Each point is reached from the start by the listed moves, each made 0, 1 or 2 times, or once backwards (-1), plus a little noise. Say if it took an odd or an even number of moves. Then give how often each move was made.

Moves:
(1): -6, 18, 17
(2): -9, -2, 33
Start: -9, 4, -5
Points:
-34, 18, 78 -> odd (1, 2)

Moves:
(1): 9, 29, -24, 3, 18, 6, -4, 5
(2): -11, 7, -19, -3, 11, 1, -9, 3
(3): -4, -8, -17, 33, 2, 31, -1, -34
(4): -11, 14, -9, -1, 9, 5, -5, -8
(5): 13, 0, 1, 13, 3, -17, 6, -15
(6): -15, 4, -6, -27, -4, 0, 6, 21
Start: 11, 14, -1, 4, -10, -5, -8, 16
Points:
-41, 53, -81, 16, 30, 20, -25, -22 -> odd (0, 2, 1, 2, 1, 1)
33, 87, -21, -22, 21, -18, -11, 50 -> odd (2, -1, -1, 1, 0, 0)
2, -22, 12, -3, -24, -16, -8, 21 -> odd (-1, 1, 0, -1, 0, 0)
-23, 54, -58, -1, 12, 53, -18, 16 -> odd (1, 0, 1, 1, -1, 1)
20, 67, -77, 63, 26, 54, -4, -49 -> even (2, -1, 2, 1, 1, 1)
-21, 7, -4, -62, -30, 5, 3, 82 -> even (0, 0, 0, -1, -1, 2)

Moves:
(1): -14, -6, -7, -35, -5, 7, 11, -4, 7, -17, -9
(2): 2, -6, 11, 14, 3, -9, -5, -14, -5, -2, 6
(3): 14, 6, -14, -1, -26, 9, -7, -3, 17, 7, -16
(4): 0, 3, 9, 3, -7, 7, 5, 5, 15, 1, 7
(5): 22, -14, 6, -12, 13, 23, -12, 4, -15, 7, -3
(6): -7, -11, -7, 10, 4, 15, 4, 8, 3, 14, 7
(7): -1, 7, 22, -1, 2, -4, -6, 4, -7, 20, -10
(8): 5, 18, 3, 11, 7, 9, -3, -19, -2, -15, -23
(9): -6, 1, -5, 6, -20, -2, -11, 0, -15, -4, 2
(10): -4, 11, 2, 5, 1, 3, -12, 9, 7, 7, -7
(11): 10, 33, -15, -6, 14, -14, 1, -25, 8, 19, 9
Start: 6, 1, 8, 7, 4, 1, 17, -13, -14, -3, -3
Points:
4, 89, -7, -43, 25, 27, -24, -84, -52, 31, -76 -> even (2, 0, 0, -1, 1, 1, 2, 2, 2, 1, 2)
-27, 63, 23, 1, 40, -8, 35, -92, 26, -11, -56 -> even (2, 2, 0, 0, -1, 1, 1, 2, -1, 1, 1)
35, 16, -16, 22, -2, -16, -12, 7, 16, 19, -7 -> odd (-1, 0, 1, -1, 0, -1, -1, -1, -1, 2, 0)
52, 61, -10, 10, -40, -28, -15, -95, -26, 7, -56 -> even (0, 1, 2, -1, 0, -1, 1, 1, 1, -1, 1)
71, 62, 38, -12, 49, 1, -5, -36, -48, 59, 33 -> odd (-1, -1, -1, 2, 2, -1, 1, 0, 1, -1, 2)
-26, 11, 1, 0, 33, -48, 25, 7, 2, -19, 18 -> odd (0, 0, -1, -1, -1, -1, -1, -1, -1, 2, 0)
48, -34, 41, -73, 46, 34, 23, -78, -36, -59, -39 -> even (2, 2, 0, 0, 2, -1, 0, 1, -1, -1, 0)

Moves:
(1): 1, 2, 6, 1, 7, -3, -11, 10, 9, 2, 3, 16, -4, 3, -5, -3, -10, 4, 8, 2, -4, 0, -3
(2): -1, 3, 4, -10, 4, -4, -6, 0, 2, 7, 2, 0, 4, -2, 3, 0, 4, -8, 4, 0, -14, 1, 6
(3): -3, -5, 0, 1, 4, 0, 8, 4, -5, 7, 9, -14, 12, 2, 4, 9, -11, 9, 17, -7, 7, 2, -8
(4): 10, -6, 5, 8, 3, -7, 1, 13, -11, 14, -6, 6, -6, -11, 2, -2, 0, 0, 12, -2, -1, 2, -7
(5): 5, 14, -13, 11, -1, -3, 11, 3, 9, -1, 6, -7, 2, -1, -1, -1, 1, 4, -1, 2, 0, -4, 6
(6): -3, 2, -4, 2, -2, 6, -2, -1, -3, 2, -2, 3, -7, 0, 0, 3, 1, -4, 1, -4, -1, -2, -4
(7): -4, -3, 4, 6, -1, -2, 2, -6, -10, -7, -1, 2, -1, 0, -4, 5, -5, -1, 2, 6, 5, -5, 0
(8): -7, -3, 1, -2, 4, -2, -2, -2, 3, -5, -3, 0, 11, -1, 8, -8, -2, 0, 6, -7, -2, 5, 3
(9): 9, 4, 7, -6, 4, -7, 2, 2, 4, 0, 4, 4, 5, -1, 3, -4, 0, 0, 5, 5, 1, 2, -4
(10): 7, -1, 3, 2, -7, -2, -14, 1, 3, -14, 0, -4, 5, 3, 0, 2, -6, -7, -15, -12, -4, 8, -8
(11): -4, -1, 4, 11, 4, 0, 9, -5, -2, -3, 1, 2, -1, 6, -5, -1, 3, 2, 10, 6, 7, 3, 2
(12): 4, 3, 0, 0, 5, -2, 7, 0, 8, 3, 4, -4, 3, -6, -2, -5, -4, 4, 2, -8, 5, -7, 0
(13): -3, 12, 7, 6, 2, 1, 3, 6, 17, 4, 2, -4, 1, -1, 6, -1, 0, 9, 8, -7, 2, -9, 5
(14): -3, 11, -6, 4, 2, 4, 10, -3, 1, -4, 4, 2, 3, 5, -3, -12, 9, 9, 2, -1, -7, -4, 7
(15): 0, -14, 8, -7, -15, 12, 0, 5, 5, 13, -4, 7, -3, -4, -2, 3, -19, -2, 4, -8, 8, 0, 5
(16): 7, 3, 0, 13, -7, 4, -7, 4, -5, 3, 3, 12, -7, -7, -6, -4, 3, 7, 4, -5, 5, -2, 1
(17): -2, 7, -9, -6, 4, 7, 7, -11, -5, 13, 1, -14, 1, 3, 8, 2, -14, 2, 1, -1, -10, 4, 5
(18): 10, 1, 5, -4, -1, 9, -6, 16, -5, 3, 1, 2, -11, -12, -5, 0, -3, -7, -7, -2, 4, 1, 1
(19): 3, 6, -7, -6, 3, -1, -10, -1, -14, 5, -4, -7, 6, 0, 4, -11, -2, -2, 11, 1, -9, 6, -2
(20): -1, 4, 3, 3, 2, -4, -3, 6, 1, 2, 3, 1, 0, -6, -2, -4, 3, 1, 4, 7, -4, 2, -4
Start: -7, -6, 1, -8, -4, 8, 5, -2, 0, 1, 5, -3, -8, 4, 5, -3, 2, 6, 2, -2, 7, -9, -7
Points:
-15, -5, 18, 63, 50, -59, 17, 14, -15, -23, 1, -34, 48, 0, 17, -33, -24, 36, 95, -8, 27, 0, -46 -> even (1, -1, 1, 2, 1, -1, 2, 2, -1, 1, 2, 2, 1, -1, -1, -1, -1, -1, 2, 1)
-10, -4, 25, 4, 17, 13, -1, 44, 11, 9, 16, 35, 4, 9, 14, -19, -18, 52, 71, -44, 15, -22, -40 -> odd (2, -1, 2, 1, -1, 2, 0, 1, 1, 0, -1, 0, 1, 2, 0, 0, -1, 0, 0, -1)
29, 28, -29, 28, 2, -1, -28, 12, -12, 16, -5, -4, -22, -24, 20, -24, -22, 0, -18, -48, -43, 3, -19 -> even (1, 0, -1, 2, 1, 1, 0, 1, -1, 2, -1, 1, 0, 0, -1, 1, 2, 0, 0, 0)
5, 69, -44, -15, 10, -6, 6, -20, -22, 9, 18, -3, 23, -9, 25, -69, 8, 9, 23, 26, -70, 12, 23 -> even (0, 1, -1, 0, 2, 0, 1, 2, 2, 0, -1, -1, -1, 2, 0, 1, 2, 0, 1, 2)
